Every row gives one point. The points of each table are mixes of a few directions, plus a little noise. Count the directions of each table, and those that both share. Where both have some left over, give the other angles between the two spaces (their principal angles), to ten degrees, smallest first.

First, 4 rows:
[[ 31  -5]
 [  2   0]
 [-53   9]
 [ 21  -4]]
Second, 7 rows:
[[  9  -2]
 [ 60 -10]
 [ -2   1]
 [-45   8]
 [-18   3]
 [ 25  -4]
 [-28   5]]
Directions: first 1, second 1, shared 1

First:
[[-36  17 -18  -7  11 -53]
 [ 12  -6   6   2  -4  18]
 [ 28 -14  14   6  -9  42]
 [-38  18 -19  -8  12 -55]
 [ 41 -20  20   9 -13  60]
 [-16   8  -8  -4   5 -24]
 [ 10  -5   5   2  -4  15]
 [ -2   1  -1   0   1  -3]]
Second:
[[-42   8 -40  30 -20  -5]
 [ 16  20  13   7 -26  -2]
 [ 35  17   1  26 -19 -12]
 [ 27  17   9  13 -20  -6]
 [  0 -24   0 -16  35   3]
 [-17 -29  14 -44  41  15]
 [-15  -1 -11   5  -2  -1]
 [ -8 -19  27 -47  29  16]
 [  5  13 -13  25 -19  -9]]
Directions: first 1, second 3, shared 0; angles 60

First:
[[  0   3   1   1   1   1  -2   2  -2]
 [ -5  36   2 -28  11  11 -17  21 -10]
 [ -1  13  14  41   7  -3 -19  17 -17]
 [  7 -45   3  60 -12 -17  16 -21   7]
 [  0  -4  -6 -19  -3   2   8  -7   7]
 [ -3  26  13  22  11   2 -23  24 -18]
 [ -1  -4 -15 -54  -5   6  17 -14  16]
 [ -3  21   2 -13   7   6 -11  13  -7]
 [  5 -44 -10   7 -16  -9  28 -32  20]
 [  0  -1  -4 -16  -2   2   4  -4   5]]
Second:
[[ 22 -24  13  23  -9 -11 -16  23   3]
 [  8   8  -1  30   1 -10  -4   5  12]
 [  4 -41   8 -16 -12   3   6  -4 -11]
 [-10  43   0 -36  14  14 -16  18 -13]
 [-27  40 -25   0  15   5  26 -39  12]
 [ 11  -3   6  17  -2  -7 -10  13   5]
 [ -6 -23  -1 -17  -6   6  13 -16  -7]]
Directions: first 2, second 3, shared 1; angles 40

First, 10 rows:
[[ 11 -14   3  27 -10   3 -11  13   3  28  19  -4  22   3]
 [-12  16  -3 -29  11  -3  12 -14  -3 -30 -20   4 -24  -3]
 [ 24 -31   6  58 -22   6 -24  28   7  60  41  -9  47   6]
 [  9 -12   2  21  -8   2  -9  11   2  22  15  -3  18   2]
 [ -9  12  -3 -22   9  -2   9 -11  -3 -23 -16   4 -18  -2]
 [ -3   4  -1  -8   3  -1   3  -4  -1  -8  -6   1  -6  -1]
 [-14  18  -4 -33  13  -3  14 -16  -4 -34 -23   5 -27  -3]
 [ -2   3  -1  -6   2   0   3  -3  -1  -6  -4   1  -5  -1]
 [ -1   1   0  -2   1   0   1  -1   0  -3  -2   0  -2   0]
 [ -2   3  -1  -5   2  -1   2  -3  -1  -5  -4   1  -4  -1]]
Second (8 x 14):
[[ 27 -10  11 -24  -6   4  -2  -1   3  -8 -16  21  16  24]
 [ 18  10  -5 -31  18   6   8 -35  -5 -13 -36  30   4  20]
 [-11   7 -12   3   6  -3   2 -12  -2   1  -5  -1  -7  -4]
 [-13 -39  13  25 -32   0 -12   0 -14   8  -9   6 -11  11]
 [ -6  -6   4  12  -7  -1  -3  11   0   4  11  -9  -3  -6]
 [ -6  26  13 -11   6 -11  17  18  -1  -7   7  -3  15 -17]
 [  1   8 -15  -1  -9 -13  -7  29  21   7  28 -22  14  -7]
 [-10   4  -8  27  24  18  -4 -10  -4   6  21 -21 -28 -21]]
Directions: first 1, second 5, shared 0; angles 40

First, 9 rows:
[[ 15  34   4  25  -5  -3   8  17  23 -15   4   4  10 -18   4   5  -4   8
    5  -7]
 [  6   6   2   3   2   1  15  -1  16  -8  -3   2   0  11   8  -5  -1   0
   -4   4]
 [  2 -38  17   6   0 -17 -37  -9 -29  15  -6   6   7  17  -3 -10  -1 -13
    2   5]
 [  3  19  -8   0  -1  -5  -1  -7  -2  -5   2  14   3  -5   3   1   2   5
    4  -3]
 [-20 -15 -23 -23   3  11   6  19  -7  -7   3 -15 -11 -13  -6  -8   1   4
    0   8]
 [ -6  17  -5  -2   4   5  29  -2  21  -8   2   2  -2   5   7  -1  -4   3
   -5   3]
 [ -8  -6  15  18   5 -17  -4  -3  -1   4   1  11  12  11   2  -8 -13  -6
   -1   7]
 [  1   1  18  13  -1  -5 -10 -12  -7  18   2   2   7   2  -6  13  -3  -4
    1  -8]
 [  7 -16 -21 -40  -8  30  -6  -1 -14   6  -5 -25 -25  -9  -9  12  24   3
    0  -9]]
Second:
[[  7   7  -2 -16   9   5   7  -3 -25 -13  24  -8   0 -14 -13   0  -5  -6
   11  -8]
 [ -5  -4   0  10  -6  -3  -5   2  15   8 -15   6   0   8   8   0   4   4
   -6   5]
 [ -3   9 -11  -2  -2  -4 -10   0  -9  -1   2   8   2 -13  -3   2   2   5
    5  -2]
 [ -3 -15  12  16  -6   0   4   1  29  11 -21  -2  -1  24  12  -2   2  -1
  -13   9]
 [ -8  -6   0  17 -10  -6  -8   3  25  13 -24   8   0  14  13   0   6   6
  -10   9]
 [  0   1   0  -1   0   0   0   0  -1   0   1   0   0  -1   0   0   0   0
    0   0]
 [ -3  -5   3   9  -5  -2  -2   2  15   7 -13   3   0   9   7   0   2   2
   -6   5]
 [ 10  25 -17 -35  16   5   1  -5 -60 -26  47  -5   1 -43 -28   3  -7  -4
   26 -19]
 [  4 -12  14   3   3   5  13  -1  12   1  -2 -11  -1  16   3  -3  -3  -7
   -7   3]]
Directions: first 6, second 2, shared 1; angles 70
